Rows are points. To make a cloud, some directions were put in groups of two or more. Within a group, all points are equally far from the middle, so they leave a hole (a ring in 2 directions, a hollow ball in 3). The other directions are filled evenly. Then the cloud was stretched, turned, moved and blurred a little. How many holes are there, and how many directions does each take, smallest first?

Cloud (19 x 3):
-123, -174, 245
-220, -180, -310
-342, -129, -227
-284, 80, -242
-254, -131, 226
-88, 24, 281
61, -47, 230
-124, -88, -355
-242, -286, -197
-310, -92, -282
-97, 218, 129
-53, -341, -45
67, -228, -215
-27, -301, 98
-155, -340, -3
159, -55, 132
-367, 13, -198
-118, -19, 288
-410, -24, 53
Holes: 1 (3)

Cloud:
437, 179, 214, 145
-131, 124, 266, 300
417, -65, -49, 32
-505, 336, -233, 23
-147, -210, -51, 231
-221, 62, -359, -363
-93, 236, -275, 35
373, -104, -147, -14
41, 140, -309, -79
-233, -436, 109, -224
-45, -325, 40, -256
146, -284, -110, -185
-89, -15, 350, -230
-143, -155, -324, -94
-64, 241, -100, -248
80, -59, 36, -21
-34, -241, -449, -63
374, 164, 99, 209
-119, 24, 11, -65
-74, 183, -42, 51
120, -13, -365, -64
-63, -34, 313, -255
-414, -164, -155, -29
-330, -334, -11, -150
-224, -179, 228, 145
-82, -76, 262, -309
75, 237, 88, -57
-80, 268, -188, 12
-237, 14, -243, -91
248, 335, -186, 144
-56, 52, -320, -200
-126, -28, 57, 120
Holes: 0

Cloud, 50 rows:
-218, 47, -67, -117, -52, 312
391, -154, -289, 13, -190, 191
187, -132, -227, -4, -359, 34
2, -85, 341, -91, -221, 32
-116, 224, 131, 182, -124, 301
395, -117, 95, -275, -30, 21
42, 161, 314, -83, -81, -115
-77, 139, -529, 74, -34, 4
-45, -156, 361, -122, 109, 204
377, -76, -115, -335, 104, 119
-74, -86, -396, 295, -27, 383
35, -253, -161, -67, 371, 358
70, -319, -55, 352, -213, 73
90, -298, 87, -120, 80, -328
207, 152, -178, -259, 26, -56
149, -188, 229, 194, 276, 215
460, -177, -117, -8, 339, 18
292, -37, -44, 403, 108, -116
66, 3, 121, 480, -50, 150
-15, 247, 75, -176, 136, 168
-356, 30, -28, 25, 127, -50
443, -283, 49, 161, -2, 82
465, -81, -27, 113, -78, 191
162, 153, -522, 265, 56, -27
118, -31, -328, -298, 5, -119
79, -176, 337, -100, 181, -159
259, -407, -492, 194, 72, 45
-6, -64, 146, -39, -341, -115
502, -250, -225, -67, 84, 214
191, 233, -258, -95, -130, 37
132, -95, -180, -71, -35, -382
335, -70, 51, -46, 342, 271
83, -285, 272, -226, 8, -163
113, -205, 337, 23, 190, 240
-21, -289, 90, 247, 152, 326
-108, -192, -197, -271, -156, 8
-243, -187, -64, -52, -54, -241
-57, 76, 348, 5, -137, 198
78, 233, 207, 105, -117, 257
-104, -122, 298, -59, 124, -201
257, -7, -177, 258, 70, -305
-161, -243, -139, 84, -9, -316
-229, 78, -293, 203, -144, 287
-202, 241, -19, 330, 147, -49
-169, 73, -5, -183, 63, 305
-47, -174, -390, 143, -185, 326
-155, -291, 99, 117, 259, -105
-114, -305, -379, 368, 25, 123
-44, 103, 153, 184, -73, -315
9, -191, 178, 33, 214, 392
Holes: 2 (3, 3)
